Each row is a point. Two turns around zero, p and q, are shown by what they do to some points. Where does a point land after both, in the order given? Backwards means that the second turn is done in reverse. Each puzzle has new turns, and all numbers are rounded.

Turn p:
[ 2.6 10.8] -> [10.1  4.6]
[ 5.5 -2.1] -> [ 1.7 -5.6]
[-7.4 19.4] -> [10.7 17.8]
[ 11.7 -19.1] -> [ -7.8 -21.0]
[-12.3  -9.0] -> [-14.7   4.1]
Turn q:
[  4.7 -14.4] -> [ -5.6 -14.1]
[-1.7 27.2] -> [16.2 21.9]
[ 3.9 -4.6] -> [ 0.0 -6.0]
[3.6 4.7] -> [5.8 1.3]
[-10.6 -13.0] -> [-16.5  -3.2]
Where do these land?
q, then p backwards: [-20.6   1.7] -> [-20.5  -2.6]
q, then p: [9.4 7.9] -> [ 7.6 -9.7]
p, then q: [11.2 -9.6] -> [-10.0 -10.9]

Turn p:
[-16.7  -1.0   8.6] -> [ -3.9 -16.7   7.8]
[-13.1   7.6   0.2] -> [ -9.0 -11.9  -2.7]
[ 11.1 -19.9 -16.0] -> [25.2  8.2 -8.7]
[15.6 12.9 13.1] -> [-14.1  17.2   9.2]
[ 3.1  0.5 -5.9] -> [ 1.8  3.1 -5.6]
Turn q:
[  4.5 -21.3  23.0] -> [-21.5  10.8 -20.6]
[  7.4  -8.4 -15.5] -> [15.1 11.5 -2.7]
[ 1.3 14.2  0.5] -> [  3.1 -13.5   3.6]
[-12.0  14.3  -7.6] -> [ 3.3 -8.1 18.2]
[-1.2  1.1 -0.4] -> [ 0.0 -0.6  1.6]
Where do these land?
q, then p: [24.2 20.9 -4.8] -> [27.4 16.9 -2.9]
q, then p backwards: [-9.9  7.5 -5.6] -> [-2.2 -5.7 12.2]
p, then q: [ -2.8 -11.2  18.5] -> [-16.3  -4.0 -13.9]
q, then p backwards: [ -7.3 -12.1  -4.8] -> [14.0  2.7  4.4]
q, then p: [-4.1 -5.1 -3.3] -> [-7.2  0.7  0.9]

Turn p:
[-4.4 -9.6 10.5  0.1 -5.2 18.4] -> [19.1 12.6 -1.7  2.6  0.1 -7.5]
[-4.3  3.4 12.1 -6.7  2.1 12.9] -> [ 10.7   5.2 -14.1  -1.4  -2.6  -6.6]
[ 11.3 -18.8  11.8  -5.9   9.0 -15.3] -> [ -6.6 -10.8   6.7  19.0  -2.6 -20.0]
[  1.4  -7.5  13.3 -14.1  -8.4 -12.4] -> [-8.8  5.8 -4.3 19.4 -9.8 -7.6]
[-2.3 23.3 -4.9 21.1  0.5  9.5] -> [ -2.3   6.0  -1.5 -31.2   7.7   5.9]
[  3.8 -14.5  -6.6  -5.4  17.5 -16.5] -> [ -4.4 -24.3   9.5  11.9  -3.9  -4.4]
[ 13.3  -2.6 -25.5   7.6   1.3 -16.2] -> [-15.7 -14.2  18.7   2.0  12.9  13.7]
[-0.6 13.5  0.7 -9.1 -7.8 10.6] -> [  1.9   9.4 -16.3  -2.1   3.8   8.0]
[-18.2  12.8 -11.5  12.4  -8.9   9.0] -> [  6.1  10.3   3.0 -20.3  -5.7  18.6]
Turn q:
[ 5.9  1.6 13.9 11.1 -0.5 20.7] -> [  7.5  15.5  -9.4  -9.0 -11.5 -13.5]
[-22.6  19.2  11.7  -1.5  -0.1 -16.2] -> [ 18.5 -10.7  24.0  13.2   2.8  -8.2]
[ 9.0 -1.4 12.6  3.3  9.9  6.6] -> [-0.2 17.9  2.9 -6.2 -4.4 -2.9]
[-12.6 -12.7   5.0   9.9  -0.9 -12.2] -> [  0.6  -5.1   6.7  -6.3  19.5 -10.1]
[  5.9  19.9   1.7 -10.5   3.1  -0.4] -> [  3.3   3.1   7.6  13.8 -15.5   6.8]
[ 13.6   0.3 -21.8  20.3  -4.4  -0.4] -> [ -7.6   4.6 -25.9  14.8  11.2  -0.2]
[  9.5 -18.8 -17.6 -18.4 -12.3  -1.1] -> [-24.1 -16.9  -9.5  -8.9  -2.3  14.3]
[ -8.7  -8.0  -5.4 -14.2   5.3   3.1] -> [  2.1  -8.3   3.6 -11.3   0.2  13.9]
Where do these land?
p, then q: [ 15.0  -1.5  10.3 -10.8   1.8  17.8] -> [-4.2 11.9 -4.1 15.2 13.8 13.1]
q, then p: [10.4 -3.4  5.8 12.2  0.4 -9.4] -> [ -7.9  -7.1  -1.7 -12.1 -11.3   0.6]
q, then p: [-19.4   1.2  12.6  -5.7  -3.4 -17.0] -> [ -2.2  -1.3   1.9  10.0  -6.3 -26.8]
q, then p: [ -1.0   2.0 -23.4  -7.8  -7.3   0.6] -> [19.2 -0.1 14.7  1.0  6.4  6.3]
p, then q backwards: [-6.0 12.7 12.2  3.4 15.3  7.0] -> [ -6.0 -10.2   3.2   4.9 -11.6  18.3]
p, then q: [-13.0 -20.5  -4.6 -10.8   7.9 -17.9] -> [ -8.7  -2.8  -9.7 -10.6   6.2 -27.9]
q, then p: [ 5.1 -5.3 10.5 16.4  3.9 15.1] -> [-18.2  -7.2 -10.8   0.1   2.5  13.1]
q, then p: [  8.8  14.9 -23.4   3.1 -18.6   3.8] -> [ 6.5  2.9 29.4 -6.5  5.9 15.0]

Turn p:
[ -5.9  -1.7   9.8 -28.0   8.9 -17.2  -4.4  -2.5] -> [  3.3  -5.0 -18.5 -16.9  15.2 -12.0   6.2 -15.5]
[ -5.7 -15.0  -0.8  -1.2  -5.0  -5.6   6.9  -9.5] -> [ -1.3  13.9 -10.1  -2.1  -0.2   9.7   6.5  -3.9]
[-13.3 -14.8  -0.3  -8.0  13.6  12.3 -25.4   0.9] -> [  3.6   6.3   4.8 -17.3  14.7 -11.9  17.4  20.2]
[-11.7  13.7  -3.5  12.5 -15.5   7.7  -6.0   2.9] -> [-17.2  -0.8   7.0  14.8   6.7   1.2  -8.7  12.3]
[ 21.2   4.0 -12.5 -17.5  -5.8  -3.4   0.3  -6.0] -> [ 21.1 -15.8 -11.8   7.7   4.5   9.0   0.0  -3.7]
[ 8.2 -8.8 13.5  7.5  2.9  1.3  7.0 -1.3] -> [  4.5   9.7  11.1  -2.7  -6.8   2.6   1.5 -11.9]
[ 4.1  3.8 -3.6 19.0 -6.1 -1.9 -7.6  4.1] -> [  1.1   7.4   7.2  12.5  -3.9  -4.2 -12.1   8.8]
[-12.9   6.2 -10.9 -11.2  -3.1 -30.4   9.9  19.6] -> [-12.5  -6.2 -32.5   8.1  -8.8 -19.9  -2.0  -8.3]
[24.5 11.3 10.9  5.9 -2.7 27.3 14.8  8.1] -> [  5.2 -18.7  32.1  10.9 -11.7  11.6   2.8 -10.8]
[-16.5  -0.1 -18.7  13.5   0.0   1.8  -8.3 -10.9] -> [-8.7  9.2 -6.9 -2.3  0.6  7.0 -8.0 25.8]
[ 8.0  1.5 16.2  7.6 12.8  8.1 12.7 -5.6] -> [  0.8   0.0  17.8 -12.7 -10.0   6.9  -3.7 -13.0]
Turn q:
[ -6.2 -12.5  13.7  -5.1   2.0   1.9   8.7  22.1] -> [ -8.6 -13.9 -16.5   5.9   4.3 -11.6 -12.8  -9.5]
[ -5.3   5.1 -11.2  -1.1 -31.4   4.6  -0.5  -0.4] -> [  4.5  11.8  -0.4 -12.1 -10.7 -23.5  14.4   2.2]
[ -5.7   4.4  -0.4 -30.7   8.3  -1.0   1.2 -18.6] -> [ -9.7   5.9   9.8  -6.3 -26.1  15.6 -10.9 -10.0]
[ -0.3  -0.4 -13.1   9.8   5.6 -10.2   6.7  16.5] -> [ 10.1 -19.4  -1.4  -9.9  11.2  -2.9   0.7   2.9]
[ -2.5   2.5  -1.7   7.9 -14.9  -7.2  -7.2  12.9] -> [  7.8  -1.6  -3.2  -2.6   7.6 -14.2  13.0  -7.9]
[ -4.2  -1.4  14.2  -7.4   3.7  -0.7 -29.3 -11.8] -> [ -7.7  20.1  -1.8   7.5   2.1  16.8   7.9 -20.3]
[ -2.0   4.2  -6.4   9.4   7.0  23.9   5.9 -10.3] -> [-4.6  4.8 -8.7  1.7 -6.1  8.8  3.5 25.8]
[ -8.0   2.6   4.7   4.0   4.4   1.2   5.9 -20.1] -> [  9.9  10.8  -1.0   6.6 -10.1  10.4  -7.0   7.1]
[-9.2 -4.2 -9.5  8.9  3.4  1.6  3.8  0.3] -> [ 8.0 -1.6 -9.3 -8.3  2.5  2.8 -1.6  7.8]
[ 44.2  -8.7   3.3  -1.6   4.4  -3.8  -3.7 -19.5] -> [-15.0  13.5  38.0   9.2  18.1   4.7  -9.7   9.3]
[ -0.9   8.3   6.5   5.9   7.5 -10.2   8.5  28.8] -> [  5.4 -30.3  -5.7   8.5   7.3  -6.9   2.5  -7.2]
Where do these land?
p, then q backwards: [  2.1   1.0 -18.6  -3.2   8.1  19.8   9.4  -5.2] -> [ -2.8  17.8 -15.1   0.8  17.2   6.8   5.8  -2.0]
q, then p: [-10.6  10.4  -0.7 -12.4 -17.3  10.5  -8.4   2.2] -> [-12.7  -2.6 -17.1  10.9   1.0  13.8  -5.3  -7.7]
p, then q: [  7.4 -18.3  17.0  17.3   4.9  15.0  -9.9  17.9] -> [ 11.8  -7.6  10.4  32.2  -7.4 -12.5  -3.3  -9.2]
p, then q: [ 15.9  -5.5  10.3  -7.7   7.4 -11.6 -16.7   3.7] -> [ 0.6 -2.6 27.2  4.5  7.3  8.0 -5.6 -4.0]
p, then q: [ -0.8   8.0 -12.1  20.7 -20.0  -0.6  20.0   3.4] -> [ 10.7  14.6 -21.6   1.5   5.7  -9.5  20.9   9.8]
p, then q: [-7.9  1.6 -1.2 -6.3 16.2 -5.1 17.1  3.7] -> [ -0.2  10.4   0.7 -16.4 -12.8  -9.2  -6.3  -5.8]
q, then p backwards: [  1.5  -4.7  17.7   1.3  -4.4 -10.8  18.4 -16.1] -> [ 18.2   6.4  -0.2  22.1  -6.0 -10.7  -7.2   3.0]
p, then q: [-14.5  -5.6  -3.8  -6.9 -11.9 -10.4 -11.4   5.4] -> [ 14.8 -16.6  -0.4  -9.7   1.1  10.0   1.9   4.4]
q, then p: [  6.8  13.0  -8.7  -2.7  17.0  -6.8 -18.4 -15.1] -> [ -8.8 -10.1  24.2  -5.9   1.7  14.1  11.3  -8.3]

Turn p:
[  4.6  14.5  -9.3 -13.5  -5.6   8.7 -17.6  19.8  -3.7] -> [-10.9 -14.3   4.4 -18.8  10.0  11.6  -9.3 -13.8  10.7]
[ 20.6  -6.0   4.0   5.6  15.2 -11.0 -10.6  -3.3   2.1] -> [ -7.3  -6.1  -6.5  11.0 -13.7  19.8   4.5   2.3 -11.4]
[ -5.5  11.9  11.8   6.4 -22.0   9.5  12.8  -9.7  -9.7] -> [31.7  9.4  1.9 -5.6  6.1 -5.3 -4.1 -1.2  8.1]
[-12.0  13.0  -6.6  -9.5  11.5   7.3 -10.8  13.8 -19.2] -> [ -6.7 -14.1  13.0 -24.3  -2.9  -5.5   3.7 -15.7  -2.1]
[ 20.8 -23.0   9.3   8.0   4.7   4.6  19.4  -9.6  14.1] -> [  2.5  13.6  -3.7  34.2  -9.6   2.2 -14.9   6.5  -9.2]
[-15.2 -14.2   0.7  -3.8  -1.7  12.2 -21.3  -4.1  12.6] -> [-15.4   5.2   2.1   5.8  -6.8  -4.9  10.6  -5.5  26.7]
[ 11.4 -11.5  14.9 -14.6   0.5 -11.6  13.5  -2.6  -3.1] -> [  1.8  13.6  16.0  11.9   5.0  11.6  -0.9   7.2 -15.2]
[-12.2   7.5  -7.6   9.3   1.3  -5.9 -10.4  19.4   0.3] -> [ -7.2 -17.2  -9.0  -7.4  11.3  -6.9  10.6 -10.0   1.0]
[-15.4  16.7  -0.5  -3.7   1.9  -1.1   8.9  -8.4   4.9] -> [  3.0  14.3  -7.0 -17.1   2.3 -11.2   3.1   1.7  -2.8]
[  2.8  -8.9 -16.8  15.7  -5.9 -12.8  16.2 -15.3   1.8] -> [  8.4  -4.5 -11.2  10.3  -1.6 -11.4  -3.3  28.6  -5.7]
Turn q:
[  7.0  -5.9  -2.6  -7.2 -11.3 -11.6   0.2  -3.2  -1.0] -> [ 2.8 -2.3 -6.7 10.2  3.3 -9.4  3.1 -2.4 11.8]
[  9.6 -14.8   0.8   7.8 -17.4 -12.2  -3.9  -2.2   1.7] -> [ 5.1 -0.2 -9.8 11.6 12.9 -0.7 16.6  1.3 12.1]
[  8.6   7.9   9.8  -3.2 -16.4  14.7  -9.2  -4.0  -0.7] -> [ -6.3   7.3 -16.5   8.7 -12.1   8.6  -0.7  12.6   2.1]
[  3.6  -3.3  -1.0  -8.5 -12.2  -7.9  11.0  -4.9 -12.2] -> [ -6.3   6.3  -7.4   7.1   6.9 -11.2  -5.5  -7.0  12.9]
[-42.7   4.0   2.6  -7.8  10.3  -5.7  -1.4  -9.1  -2.4] -> [  9.6   9.5  31.4  -6.4   6.7  -6.6 -24.2  15.9   0.7]
[ 9.8  4.2  7.2 22.2 -1.6 -5.7 -4.3  6.8 -5.9] -> [  8.5   2.0 -15.9  -6.7  12.0  14.0   6.1  -3.9  -5.1]
[10.1  0.2 -6.6 -9.7 11.0 28.7 -3.9 -6.5 -1.8] -> [-23.6  -8.1   0.4   6.8 -15.8   2.6  -2.7   3.0 -17.4]
[  4.2   7.3  -1.2   7.5  -2.0  12.0  -4.5 -16.5  -0.9] -> [-6.7  0.5 -1.7 12.8 -2.1 16.9 -6.2  1.9 -5.0]
[-35.1  -6.6   3.2   0.0 -12.0  20.5   5.2   1.8  -3.4] -> [-17.1  18.0  20.1 -11.6   3.5   3.5  -5.0  24.2  10.1]
[ 10.2   0.3 -14.0  -0.9   3.3 -12.6  23.5  25.4  23.1] -> [  6.2 -10.6   6.1 -20.3 -12.8  -6.1  19.9 -27.6  15.6]
[ 5.6  3.4 -7.8  2.8  4.1 -7.4 -8.9  9.8 -2.5] -> [  6.4 -14.4  -7.4  -7.0   3.0  -0.6   0.1  -0.8  -1.6]
[  9.0   3.3   9.5  -2.8  44.2 -12.8  -3.8   2.7   6.1] -> [ 21.5  -8.1   7.5  -5.3  -5.4 -11.0  -1.4 -17.3 -36.1]
Where do these land?
q, then p: [ -7.9  19.1   6.3  19.8  14.4   0.8 -13.4 -12.0 -10.5] -> [ -0.4 -17.2  12.4  -6.5 -21.3  10.1  -7.2 -18.3   8.1]
p, then q: [ 10.3   0.4  14.3   3.5  -8.6  -9.3  -1.8 -22.4   0.7] -> [-13.1  -2.0 -15.0 -10.5 -14.0  13.6   5.0  -8.0   2.8]
q, then p: [-17.5 -19.1  12.4  -4.3  -7.6   1.8   5.3  14.7  19.1] -> [  5.5  18.2  -2.2  -2.5  25.3   5.4  -6.4  -7.3 -19.3]
q, then p: [10.1 10.8 -4.3 24.3  3.1 24.6  9.5 13.6  7.5] -> [  4.9  14.8  20.6 -11.6  -4.3 -18.9 -17.5  -2.1  16.8]
q, then p backwards: [-11.6  -1.2   2.8 -10.2   6.6  -6.4  16.1  -3.0  11.0] -> [-10.2  -5.8   8.9  -9.4   1.6  16.4   5.0  -3.2 -10.4]
q, then p backwards: [  7.6  -6.8  -9.8  -5.1 -13.1 -15.4  -2.8  19.0  -6.2] -> [-17.9   8.2 -12.8  15.5 -11.6   1.5  -9.3   4.0   3.6]
q, then p: [-1.5 16.2 15.7 -8.3  2.1 -2.4  2.5 15.2 -4.7] -> [ -5.0  -4.5   3.6 -17.0   8.6  15.7  -6.2  10.2   6.2]
p, then q: [ -3.5 -21.3  -8.7   5.1  14.0  14.2   2.3 -14.6  -4.9] -> [15.2  9.4 -9.7 -1.9 11.0  5.9  9.4  8.2 21.9]
p, then q backwards: [  9.9   1.1 -18.1 -12.5 -22.1  -9.7 -13.0 -12.5 -18.2] -> [-27.0   6.2 -15.7  10.3 -10.3   3.8 -19.8  10.0   9.4]
q, then p: [  4.3   0.8 -10.7 -12.1  11.2   1.8  -4.7   2.2   6.1] -> [ 5.0 -2.0  9.9 12.3  5.1  2.0  8.3  8.5  4.8]

Turn p:
[-10.9  13.7   6.7   7.8  -8.5   0.2   7.4 -14.3 -14.2   9.5  -2.4 -11.1] -> [  2.5 -12.2   3.6   6.1 -16.3  12.0  12.9  -2.8   2.3   2.1  -8.7 -17.1]
[ 18.5 -16.8 -19.4  17.6  -2.8 -16.1  23.0  10.9  10.6 -21.3  -7.1  -3.3] -> [-10.2  -3.8 -37.7   0.0  16.7  -7.5 -20.3  -4.7   1.9 -19.3   9.4  -8.9]
[ -2.7  -1.2   3.6 -14.3  -7.6   9.6 -15.8 -14.1  12.7  -2.4  -9.4   0.0] -> [  1.3  -8.1  17.4  -6.5   6.7  -1.3  -4.6  -3.4 -13.3   3.1 -17.1  10.5]
[-12.4   2.0   2.3  12.7   0.9 -16.0  -6.7 -15.7   0.6   9.7   0.4   8.6] -> [ -3.7  -1.3  11.1   6.5  -2.1   7.3   8.5   6.1  14.9 -18.1 -11.8  -1.7]
[-13.4  12.9   6.2  -9.2  17.5   9.4 -10.6   9.8 -12.6 -13.3  11.8   5.9] -> [ -2.1  24.6   1.8   1.3 -13.9   8.5   8.8  -7.1  -0.3  15.9   1.2  17.9]
[ -5.0   7.2  17.6  -5.1   0.3   8.2 -13.2  15.9  13.6  -2.2 -18.5  12.4] -> [ -2.5  18.5  14.0  -4.6   5.0   9.4  -7.9  15.8 -23.9   2.1  -3.9   3.5]
[-12.2  -2.4  -1.6 -11.0 -21.5  10.2  12.9 -15.8   5.9   7.0  -0.5  11.9] -> [-10.2  -9.4  18.3 -12.7   2.7 -10.3  12.4 -13.8  -9.3  -5.4  -5.1 -14.0]
[ -4.9  -1.3 -10.0   7.0 -13.8  -8.6  -6.2  23.2 -14.7 -16.7   8.5   6.0] -> [  5.5  26.5 -13.7 -14.5  -2.2   2.1 -10.1  -9.3  13.7   0.1  -1.4 -10.1]
[ -5.7 -21.9 -14.4   7.0  14.8   0.5  -8.9 -12.8 -16.7   5.9   2.5   9.3] -> [ -0.2  -0.1   7.3  11.3  20.7   6.7   8.3 -12.7  26.3   0.8   3.6   6.9]
[  5.7   6.1  14.9  -1.3  10.2 -11.3  11.1  21.5  -0.1   8.5  16.0   1.1] -> [ -4.2  11.7  -4.6   3.5 -18.5  -9.9  -1.0  19.3   4.4   2.2  20.3  -1.3]
[  8.0   7.1   7.0  -6.7  -5.7 -12.1   2.1  -2.6  -5.3   2.5 -10.0 -10.8] -> [  5.1 -12.2   2.4   1.1 -13.3   6.8 -14.0   2.3  -2.8  -2.0   2.0  -5.1]
[ 23.4   0.9   5.3  16.5  13.5  -4.6  -7.2  -4.6 -16.0   0.6  10.5  -7.9] -> [ 19.2   0.1 -10.7  28.4  -5.3  -3.1  -4.2   2.4  13.2   2.2   3.4   3.7]
[ -9.6 -19.9  -3.3  -6.3  -5.9  12.8  20.1 -10.2  15.4   9.2  12.9 -22.3] -> [-19.3 -27.8  -5.6  -8.4   6.9 -20.5  12.1   1.9   2.9  17.4  -3.5  -6.2]
[ 21.2  13.6 -14.9 -14.6   8.4  17.6  -8.0   8.9  20.9   3.1 -14.7   0.3] -> [ 18.9  -6.3  -3.7 -11.6  13.0  -0.4  -1.0   6.3 -29.9  -1.1  11.5  21.8]
Turn q:
[ -7.8  -2.1 -13.2  10.1  -9.6  11.9  -9.0  -5.1  24.9 -14.5   0.8   1.8] -> [  1.7 -25.7  -2.0   3.8  -6.2  11.4   1.9   1.7  14.3  16.1 -12.3  -6.5]
[  8.8   1.4  13.0  -3.1 -20.8  19.5   9.6   2.3  -2.0   2.6  -9.9   2.9] -> [ -8.3   0.3   0.2   4.5  -4.1  -3.3  17.4   5.5  10.6 -23.7 -10.0  -7.9]
[ 21.4  12.8  15.6   9.4  23.2  -8.4 -20.9  -6.9  -7.1 -26.1   1.3 -26.1] -> [-27.3  -4.2  20.8 -12.9  -6.7   4.4  -6.0 -21.1 -18.0  12.1  26.5 -19.4]
[  3.9  11.5   8.0   9.8  14.4 -17.4   9.2  12.8  -3.4   2.9   0.8  -8.5] -> [ -2.9  11.7  -4.7   9.8   1.3  -3.6  -0.9 -17.4 -22.6   3.2   7.4  -1.1]
[ -3.6  11.9  -7.5   0.7  -4.2  10.7   0.1 -34.4   6.0  10.4   4.6 -13.2] -> [  2.4  10.1  27.1   0.1  -1.7  22.9   1.9  -3.7  17.3   7.0 -10.9   3.5]
[ 8.6  0.2 -5.6 -3.1 20.0 10.7  5.0  5.0 -1.7 14.2  0.5 -0.1] -> [ -6.7  12.0   9.1   7.3   0.5 -12.8 -12.1   7.7  -7.9   3.2 -10.7   1.4]
[ 15.9 -12.4  -1.0   6.7  -9.8 -18.8   1.2   1.1 -13.6  18.7  -4.7  16.3] -> [ 14.6  21.7 -17.8 -15.2 -12.9 -12.9  -4.4  -4.1   3.0 -10.5  -0.8  -1.4]
[  1.1  11.5 -15.2  18.0 -14.3  -0.8   1.9  13.6 -18.2   0.2   4.5   2.6] -> [ -4.7  12.3 -25.0  -0.7  -4.6  19.6  -0.6   6.7  -8.8  -2.4  -5.4  -9.0]
[-11.4 -27.5  -4.3  -1.6   3.9   1.5   8.9  -7.6  -7.7   7.7 -23.3  14.2] -> [ 19.5  -0.8   1.8 -18.0  -6.2 -17.6  12.7  16.6  -5.5  -1.4 -12.9  15.4]
[ 6.3  6.3  0.1 -9.6  9.1 -6.2  2.3 -2.3  7.2 -8.6  6.4 13.7] -> [ -1.7 -10.0   0.6  -2.0   6.2  -3.6 -17.0 -11.6  -0.5  -5.9  -2.3   5.7]
[-11.5 -20.1  18.6 -22.3  -8.1  -4.4   1.6  15.7  21.4   1.7  18.6   6.8] -> [  5.6 -16.2 -11.2  19.8  10.7 -22.5   1.2   0.8  22.5  -4.1  18.2  16.7]
[  1.2 -10.4  -7.8  -6.9  11.7  -9.9   9.4   8.9 -14.5  -7.0  -8.1 -10.2] -> [  5.4   0.3   2.5  -1.4  -8.0  -3.8  -3.8  10.7 -24.5  -4.0  12.1   6.4]
[ -4.8  18.9   1.9 -12.0   3.3  -0.8 -13.8   2.7  12.4   1.7   1.5 -12.1] -> [  1.6  -3.7  12.1  12.5  18.3   5.9  -5.2  -4.8   3.1   5.5   7.9 -14.2]
[-28.0  -2.0  -2.6   3.8 -19.0  12.5  -5.5  -5.8  -3.7  -3.9   7.0  11.9] -> [  0.7  -7.9 -13.5  -7.6  13.3  16.1  15.0  13.2  17.2   4.7  -7.0  10.3]
Where do these land?
p, then q: [  5.6 -16.4  -1.9  -6.4  15.0  -7.0 -17.2 -16.5  17.3  19.1   1.3  16.5] -> [-10.5 -17.0 -13.5  -6.3   7.6 -28.1   0.8 -21.4  -8.3   3.9   1.3  10.5]
p, then q: [ 13.6 -10.9   2.4 -11.6   5.3  10.9  11.0  -1.9  18.3 -23.8  20.8  -2.6] -> [ 27.7  11.0 -14.2 -21.4   8.4   8.5 -10.6  -7.9  -5.0   7.7   2.5  10.2]
p, then q: [ 13.7   2.5  10.8  -5.8  13.5   1.1 -11.3  19.4 -14.7   1.0 -11.7   0.2] -> [-21.3  16.2  -9.3   1.8   6.4  -0.7  -9.6  -0.4  13.4   4.4  -4.6 -15.0]
q, then p: [18.4 18.9  5.0 15.8 12.0 -6.1 18.0  4.5  1.3 11.6  6.7 -2.8] -> [  9.4  -5.1   3.5   8.9 -10.0  21.7  12.0 -11.5  -0.2 -10.6 -21.6  -7.4]
p, then q backwards: [-17.7  -2.4 -15.4   4.8 -15.8   9.7 -11.0   9.2  20.1  -2.2 -10.4  11.7] -> [ -9.6  16.0   3.9   0.9   5.4   6.5  -6.4  -9.3 -24.0   4.5 -16.5  18.9]
p, then q backwards: [  5.2  14.7   4.1  11.2   0.1   5.5  -0.8  -9.6 -20.2 -10.4  -8.2 -12.9] -> [ -0.4  10.9 -15.4  15.3 -10.4 -10.7  10.3   4.9  16.4  -1.2  -0.8  -6.5]
p, then q: [ 11.6 -13.8   8.3  -9.4 -16.3  -5.0 -10.0  15.3 -21.0   6.0  15.8   4.8] -> [  4.1   9.7   8.0  11.1   3.7  -2.0  -8.0 -23.8  17.2   4.0  15.7 -18.8]
p, then q backwards: [ -7.6  11.2 -11.0  -6.9 -17.0 -10.0  10.8 -14.4  -0.6  -4.9  -7.2  -7.2] -> [ 14.4   5.7   0.0   7.4  -8.0  -2.9   2.9  -8.4   3.5 -22.4 -10.5  11.0]
q, then p: [  2.3  -6.0  14.8   3.4 -14.5  11.6  19.9  14.8   2.0 -16.4  -0.5   3.9] -> [-21.2   4.6 -15.6  -6.8  11.8   1.4  -0.9 -17.0   7.5  -8.1  -4.2 -13.7]
p, then q backwards: [ -8.7  17.4   6.5   2.4  -1.0 -17.8  -5.6  -0.3 -16.6  -9.2   1.8  12.4] -> [ 19.6   4.6  -5.9   5.7 -14.9  -2.5  13.0 -14.6  -4.7   9.5   4.6  -8.7]
q, then p: [-12.3  -5.0  -8.2  -7.4  17.1  16.5  -1.0  -5.7 -11.0  17.8   0.6  -3.7] -> [ 2.2 18.3  7.9  1.1 -9.5 12.6 -0.2 19.7 -8.5 -0.9 15.4 -0.6]
q, then p: [-14.2   9.9   4.9   0.5 -15.6 -15.9  -5.0  -7.0   7.3  10.8   1.6  -9.4] -> [  6.1 -11.8  -9.4  15.1   0.0 -15.7  14.1   1.9 -12.1  -2.9   4.2   6.3]
q, then p: [ -9.8 -20.0 -20.3   9.5  17.2   6.5   2.3  -7.8  17.6   0.6 -10.6 -10.9] -> [ 11.2  -1.5  18.9   3.0   7.6  -2.6 -11.3  17.7   1.9  -1.3  13.9 -27.3]
